Every row gives one point. The last column is the point's height on a tilted bowl or saddle (a function of degree 2), plus a little noise. Along how many of its main directions does it bend up, bend down or stay straight?
In the rows, 128 means zero.

Points, 11 rows:
[[157  65 134]
 [ 68 137 192]
 [127 107 141]
 [116 166 136]
 [123 132 143]
 [129 111 142]
 [ 87 150 166]
 [108  93 142]
 [ 99 167 149]
 [204 116 198]
 [144 150 137]]
Directions: 1 up, 1 down, 0 straight

Points:
[[161 104 151 101]
 [107 121 148 118]
 [157 114 156 102]
 [171 194 142 129]
 [108 122 142 120]
 [150 116 134 115]
 [166 127 146 102]
 [145 159 104 123]
 [ 83 102  40  38]
 [104 101 123 119]
 [185 168 125  95]
 [131 114 166 107]
 [ 80 107  90  92]
 [ 80  95 106 100]
 [172  73 117 107]
 [183 106  96  80]
 [148 140  62  78]
 [108 152 117 131]]
Directions: 1 up, 2 down, 0 straight

Points (16 x 4):
[[139 137  87 129]
 [103 157  46 116]
 [ 81 123 126 107]
 [151 112 121 125]
 [ 76 134 130 107]
 [184 116  84 203]
 [201  94 113 201]
 [102 103 132 115]
 [108  71 127 154]
 [106 198 146 176]
 [ 81 119 120 108]
 [130 110 116 116]
 [133  91 107 138]
 [ 92 137 112  97]
 [127 187 116 142]
 [174  96 137 145]]
Directions: 2 up, 0 down, 1 straight

Points, 22 rows:
[[ 79 131 137  84 186]
 [ 82 143 152 141 119]
 [173 159 136 128  87]
 [112  83 108  56 201]
 [ 95  78 117  80 178]
 [136 116 140 108 146]
 [ 61 130 188 139  78]
 [105 117 101 149 108]
 [132 112 115  58 187]
 [148 119 132 150 130]
 [141 147 132 126 123]
 [103  97 132 129 136]
 [158 128  88 194 139]
 [143 130 123 113 125]
 [148 148  82 180 129]
 [ 50 145 178  92 150]
 [174 143 171 124  90]
 [ 56 129  94 120 109]
 [115 151 113 124 140]
 [ 92  94  93 101 115]
 [139 175  62  86 132]
 [122 127 176  92 163]]
Directions: 2 up, 2 down, 0 straight

Points, 22 rows:
[[ 33 168 148 156  93]
 [177 108  86 131  82]
 [132 115 134 169 114]
 [101 113 112  89 104]
 [ 89  78  77 105  70]
 [ 96 104 105 108 103]
 [164 122 196 146 123]
 [ 66 156 125  77  74]
 [165 124  63 207  56]
 [ 95  97 155 111 101]
 [ 98 170 120 174 134]
 [ 89 121 148 118 106]
 [123 180 152  80  80]
 [104 109 124 159 114]
 [114 102  81 121  99]
 [139  92  95 127  99]
 [144 143 116 115 115]
 [157 111 159  66 145]
 [106 112 115 126 116]
 [142 155 153 153 113]
 [ 72 115 143 131  98]
 [ 97 107  98 130 110]]
Directions: 1 up, 3 down, 0 straight

Points (26 x 5):
[[138 166 129 187  91]
 [139 125 198  97  83]
 [ 91 128 181  71  75]
 [148  72 107 151 110]
 [ 88 134 199 113  78]
 [200 122 117 155  97]
 [164 140  77 109 111]
 [111 126 111  91 120]
 [110 160 122 210  69]
 [113 121 121 138 123]
 [145 146 148 138 116]
 [147 150 156  93 104]
 [112  94 171  98 103]
 [193  75 147  93  93]
 [118 136 198 137  89]
 [140 175 186 120  85]
 [200 115 131 142 100]
 [169 158 162  75  83]
 [121 140  57 186  65]
 [113 118 132 101 122]
 [127 112 129 148 123]
 [142 176 154 129 102]
 [ 83 140  97 151 101]
 [107 122 125 121 124]
 [117  99 149 119 119]
 [128 101 118  94 125]]
Directions: 0 up, 4 down, 0 straight

Points:
[[196 140 125 138  90 191 126]
 [166 107 146 144 113 116 143]
 [175 105 104 179 164  98 112]
 [155 141 134 119 123  85 107]
 [200 181 174  86 155 121  39]
 [153 124 122 100 129 150 117]
 [125 145  91 146 188 153 130]
 [200 185 156 185 103 162  78]
 [ 99 203 129 112 146 123  83]
 [198 160 108 162 129 111  92]
 [109 115 168 150 138 180 112]
 [128 107  97 145 153 130 116]
 [122  95 134 159 135  94 124]
 [184 149 133  96 158 105  78]
 [132 146 126 163  92 109 118]
 [172 131 118  80 154 126  93]
 [123 129 122 180 116 115 110]
 [115 110 132 155 139 116 127]
 [ 99 136 114  96 228 149 126]
 [ 79 126 171  83 208 111 111]
 [124 104 166 136 158 175 118]
 [180 176 104 123 103 143  95]
 [130 160 190 156 156 175 113]
 [161 127 125 138 140 142 120]
 [147  97 100 135 153 136 121]
 [120  95 121 150 141 117 119]
 [ 96 107  73 130 149 132 125]
 [162  66 147 140 143 192 124]
 [ 37  81  93  90  63 147 220]
 [153 115 126 106 130  90 110]
 [133  92  90  90  64 112 197]
 [187 144  86  50 139 105  86]
 [ 87  97 101 170 141 116 112]
 [165  46 129 165  81 113 137]
 [ 71 133 108 136  57 110 194]
 [154 101  91 152 115 127 117]
 [ 96 215 116 149 114 110  82]
 [ 98 164  96 110 120 157 116]
 [147 137 122 120  97 146 127]
 [117 121 158  87  71 175 141]
 [111  84 121 115 146 102 112]
 [122 114 163 118 109 131 144]
 [ 91 165 158 119 112 114 146]
 [136  63  82  81 120 128 134]
 [194 110 146 139 108 101 151]
 [127  92 176 111  84  80 194]
 [142 134 151  81 107 123 124]
 [ 92 148 106 150 134 199  82]]
Directions: 3 up, 3 down, 0 straight

Points, 41 rows:
[[159 124 141 110 119 146 134]
 [129 133 133 111  97 137 122]
 [134 126 132 120  96 129 123]
 [163 154  82 116 168  81 154]
 [156  92 119 153  67 160 164]
 [146 109 131 150  80 181 154]
 [141 144 110 112 133  92 142]
 [167 155 123 105 167 116 133]
 [ 74 194 141 171  94 105  15]
 [138 126 158 111 147 100 125]
 [113 129 129 139  92 141 105]
 [119 104 132  72 149  79 110]
 [118 120 125 128 157 113 103]
 [156 100 100 143 129 145 142]
 [109 177 134 130 199 128 106]
 [131  85 130 113 105 167 125]
 [ 75 101  78 109 168 135 128]
 [184 189 125 147 123 135 150]
 [152  81 152  99 170 155  78]
 [ 80  97  70 109 126 143 133]
 [106 161 116  66 121  85 171]
 [ 78 141 122 107 202 195 174]
 [145 161 108 150 180 149 107]
 [102 131  94 106 138 157 136]
 [107 139 175 155 110 152 123]
 [142 103 125 124 160 159 117]
 [ 59 143 135 182 140 129  62]
 [108 112 152 159   7 114  65]
 [100 109 113 153 122 142 107]
 [ 52 123 143 106 132 123 110]
 [120 171 202 126 158 169 159]
 [141 101  98 135  85 102 138]
 [ 94  58 163 126 113 106  98]
 [136 152 124 114 189 145 113]
 [124 115  76 102  79 157 141]
 [158 128  84  85 117 146 161]
 [203 158 148 124 124 135 175]
 [ 87  75 130 147 123  94  90]
 [161 125 178 143 103  97 172]
 [ 88 128 117 108 168 108 111]
 [ 89 125 188 182 159 109 121]]
Directions: 3 up, 2 down, 1 straight
